Rows are points. Each copy is the shape, with its points in the same order, turned, moved and blurred by noise. Is it also mirrored, or only turned?

Shape (8 x 2)
[[ 3.9  5.9]
 [ 0.2  5.0]
 [ 0.4  0.5]
 [-5.4 -3.7]
 [ 0.7  5.8]
 [-5.5  3.2]
 [-4.5  3.3]
 [ 1.7 -4.5]]
Copy 1 (8 x 2)
[[ 4.1 -4.7]
 [ 3.8 -1.2]
 [-0.2  0.5]
 [-1.9  6.8]
 [ 4.4 -2.0]
 [ 4.5  4.7]
 [ 4.4  3.7]
 [-5.1  0.7]]
Copy 1 is: only turned
Copy 2 (8 x 2)
[[ 7.1  4.9]
 [ 3.3  6.3]
 [ 1.2  2.3]
 [-5.7  1.0]
 [ 3.6  6.8]
 [-2.2  7.8]
 [-1.6  6.1]
 [ 0.5 -3.7]]
Copy 2 is: only turned
Copy 3 (8 x 2)
[[-5.0 -6.1]
 [-5.3 -2.2]
 [-1.0 -1.2]
 [ 1.2  5.7]
 [-6.1 -3.0]
 [-5.1  3.6]
 [-5.2  2.6]
 [ 4.1 -1.1]]
Copy 3 is: mirrored

Shape (9 x 4)
[[-2.2  3.6 -1.0 -5.1]
 [-0.8 -4.5 -2.4  5.0]
 [ 2.1 -2.3  5.9  3.3]
 [ 3.9 -5.0 -3.7 -6.5]
 [ 0.7 -4.9  6.8 -4.4]
 [ 2.1  2.7 -2.8 -5.4]
 [ 1.4 -2.7 -0.1  2.3]
 [ 6.7 -2.1  6.1  6.0]
 [ 0.3  5.5  2.3 -5.9]]
Copy 1 (9 x 4)
[[ 0.8 -3.3  2.0 -4.2]
 [-4.1  5.0 -0.2  4.4]
 [-0.1 -2.0 -3.7  7.6]
 [-1.5 -2.3  9.6  3.4]
 [-3.1 -8.0  0.5  6.0]
 [ 3.1 -2.1  5.2 -1.8]
 [-1.1  1.7  0.2  4.8]
 [ 3.2  0.2 -3.8 11.2]
 [ 4.2 -6.1  0.8 -2.8]]
Copy 1 is: mirrored
Copy 2 (9 x 4)
[[-1.2 -4.6  2.5  3.8]
 [-0.7  3.1  0.6 -7.4]
 [ 1.8  8.5  1.9 -0.7]
 [ 1.9 -0.1 -7.7  0.3]
 [ 7.7  4.2  0.0  2.3]
 [-2.9 -2.1 -2.5  4.6]
 [ 0.2  2.9 -0.2 -2.7]
 [-0.6 12.3  1.5 -1.7]
 [-0.9 -0.4  2.5  6.8]]
Copy 2 is: mirrored
Copy 3 (9 x 4)
[[ 5.7  2.5 -2.4 -1.0]
 [-3.4 -4.5 -2.5  4.3]
 [-5.4 -1.2  4.4 -1.4]
 [ 6.8 -8.0 -0.3 -1.8]
 [-1.4 -2.5  0.5 -7.9]
 [ 7.4 -0.3  0.3 -0.3]
 [-2.1 -4.0  0.3  1.2]
 [-6.0 -3.1  8.3 -0.2]
 [ 5.4  4.3  1.0 -3.1]]
Copy 3 is: only turned

Shape (11 x 6)
[[-1.8  3.5  2.6  8.4  4.5  5.1]
 [ 1.2 -4.7 -2.7  2.3 -3.9 -2.8]
 [ 1.6 -1.1  0.5  0.1 -3.9  0.8]
 [-0.4  2.1 -5.2  3.7 -2.2 -2.2]
 [-3.5  5.6  3.7  2.6  0.3 -3.5]
 [-3.6 -5.1 -6.7 -3.1  1.5 -1.4]
 [ 1.9  6.8  3.7 -3.9  3.3  5.1]
 [-3.0 -6.3  4.6 -1.3 -4.4 -5.3]
 [ 2.9  4.2 -1.8  3.8 -2.9 -5.4]
 [ 8.9  4.8  3.1  3.7 -2.5 -4.9]
 [ 5.5 -5.4 -6.2  7.4  0.7 -0.7]]
Copy 1 (11 x 6)
[[ 5.7 -7.4 -4.5  6.1 -0.6 -1.4]
 [ 2.9  1.1  4.6 -1.3  1.1  5.0]
 [ 2.3 -2.1  1.5 -3.4 -1.8  1.1]
 [ 0.4  0.8 -0.3  2.3 -4.6  3.9]
 [ 0.7 -1.4  1.6  5.1 -3.9 -4.6]
 [-5.7  3.3  0.7 -2.2  3.4  3.3]
 [ 2.7 -2.8 -7.3 -2.7 -5.2 -7.6]
 [-1.4 -0.5  9.3 -3.1  3.4 -3.8]
 [ 5.1  2.2  3.5  1.6 -6.0  1.1]
 [10.6  2.3  3.6 -1.5 -7.0 -1.2]
 [ 6.8  2.2 -0.1  0.4  3.2  7.8]]
Copy 1 is: mirrored
Copy 2 (11 x 6)
[[ -1.3   3.1   4.9   0.7   6.7  -7.6]
 [  5.4   3.3  -3.6   3.9  -1.9   1.2]
 [  1.7   3.2   1.4   1.3  -2.3   1.9]
 [  0.7   3.7  -0.8   6.7   3.5   2.1]
 [ -0.6   6.5   3.3  -1.8   6.4   3.1]
 [ -1.3   1.0 -10.1   1.4  -0.3   0.7]
 [ -6.3  -2.3   6.2  -3.0   2.0   2.2]
 [  6.2   8.4  -3.4  -4.5  -2.4   2.6]
 [  4.2   3.9   1.8   5.2   5.0   5.8]
 [  8.1   0.3   7.0   2.1   4.2   5.9]
 [  8.0  -1.7  -2.5   7.7   1.8  -3.3]]
Copy 2 is: only turned

Shape (14 x 8)
[[ -2.6  -2.9   5.2  -2.5   7.2   2.3   1.9   1.1]
 [  0.3  -0.1   2.4   0.5  -6.4   0.1  -3.1   3.0]
 [  2.8   4.8   0.3  -5.9   2.9  -2.3  -1.8   3.8]
 [ -3.3  -8.6   0.8  -1.8   2.3  -0.5   3.2   1.1]
 [ -4.7  -7.4   3.2  -6.0   3.6   0.6   2.1   1.6]
 [ -5.4  -3.3   5.4   0.2   2.1   2.5   3.5   5.6]
 [ -3.4  -3.7   3.6   1.4   3.6  -4.9   1.8   2.9]
 [ -2.4   6.1  -0.6 -10.3   1.2  -8.8  -0.6  -2.0]
 [  8.1  -2.6   2.6   3.5  -3.0  -4.0  -1.4  -2.1]
 [  2.1  -6.1  -1.8   6.0  -5.0   1.2  -2.0   2.2]
 [ -0.1   5.5  -3.7  -4.6   4.2  -5.6  -4.7  -1.4]
 [  7.5  -7.9   0.8   6.4  -5.5   0.6   1.6  -2.6]
 [  2.6   0.6  -2.2   3.5  -4.5   0.2   3.7  -1.0]
 [ -3.9   6.5   1.3  -6.9   3.4  -4.6  -4.3  -5.3]]
Copy 1 (14 x 8)
[[-2.3 -3.1  2.8  2.0 -4.8 -4.0 -3.5  1.2]
 [-0.3  0.4  2.9 -3.5  0.4  7.3  2.1  2.7]
 [ 0.6  7.7  6.9 -2.0 -0.6  0.0 -6.3  2.3]
 [ 0.5 -3.3 -1.2  4.1 -5.5  1.7 -0.7 -3.8]
 [-1.5 -3.0  4.2  1.8 -7.9 -1.0 -1.4 -3.7]
 [-5.7 -4.8  2.6  4.0 -3.4  2.2 -2.4  0.5]
 [ 2.7 -4.3  2.9  3.1 -1.4  2.0 -5.5 -0.6]
 [ 7.9  6.3 13.6  0.4 -1.0 -1.3 -2.1 -1.4]
 [ 8.2  2.0 -2.7 -2.3 -3.8  5.1 -1.9  6.4]
 [ 1.5  0.4 -7.1 -1.3 -1.0  6.6  0.9  0.5]
 [ 6.6  6.0  7.2 -3.0  3.2 -3.4 -3.6 -1.8]
 [ 5.2 -0.1 -8.8  0.8 -4.5  6.0  2.6  4.9]
 [ 2.9  5.0 -1.9  2.8  0.4  4.9  2.9  3.9]
 [ 5.8  2.2 11.4 -3.0  2.5 -5.8 -0.7  0.0]]
Copy 1 is: only turned
Copy 2 (14 x 8)
[[-4.0  7.9  5.0 -3.7  1.8  2.5 -1.2  2.0]
 [ 1.4 -0.9  0.4 -0.6 -1.4  1.0  7.9  1.1]
 [ 1.7  7.0  5.3  3.5  1.3 -1.9  2.9 -5.0]
 [-5.3  5.7  3.5 -1.7 -3.5 -1.2  0.9  7.6]
 [-6.0  6.8  6.8 -4.2 -0.9 -2.3  1.2  4.8]
 [-4.6  8.9  0.1 -4.5  0.8  1.6  4.3  3.2]
 [-4.1  7.9  2.3  1.4 -4.2  4.5  2.1  3.5]
 [-5.1  3.9  9.5  6.2 -4.1 -3.8  1.3 -9.2]
 [ 2.7 -3.2  1.6  6.2 -0.3  5.0  1.3  4.8]
 [ 3.6 -1.5 -2.9 -1.7 -3.8  0.2  3.5  6.2]
 [ 2.6  4.5  6.3  4.3 -4.6 -1.4 -1.3 -7.0]
 [ 1.2 -4.9 -2.6  3.2  0.6  2.3  1.9 10.4]
 [-0.3 -1.3 -5.4  2.8 -0.9 -0.8  1.1  0.0]
 [-2.7  2.2  9.2  0.7 -3.9  0.0 -1.7 -9.9]]
Copy 2 is: only turned
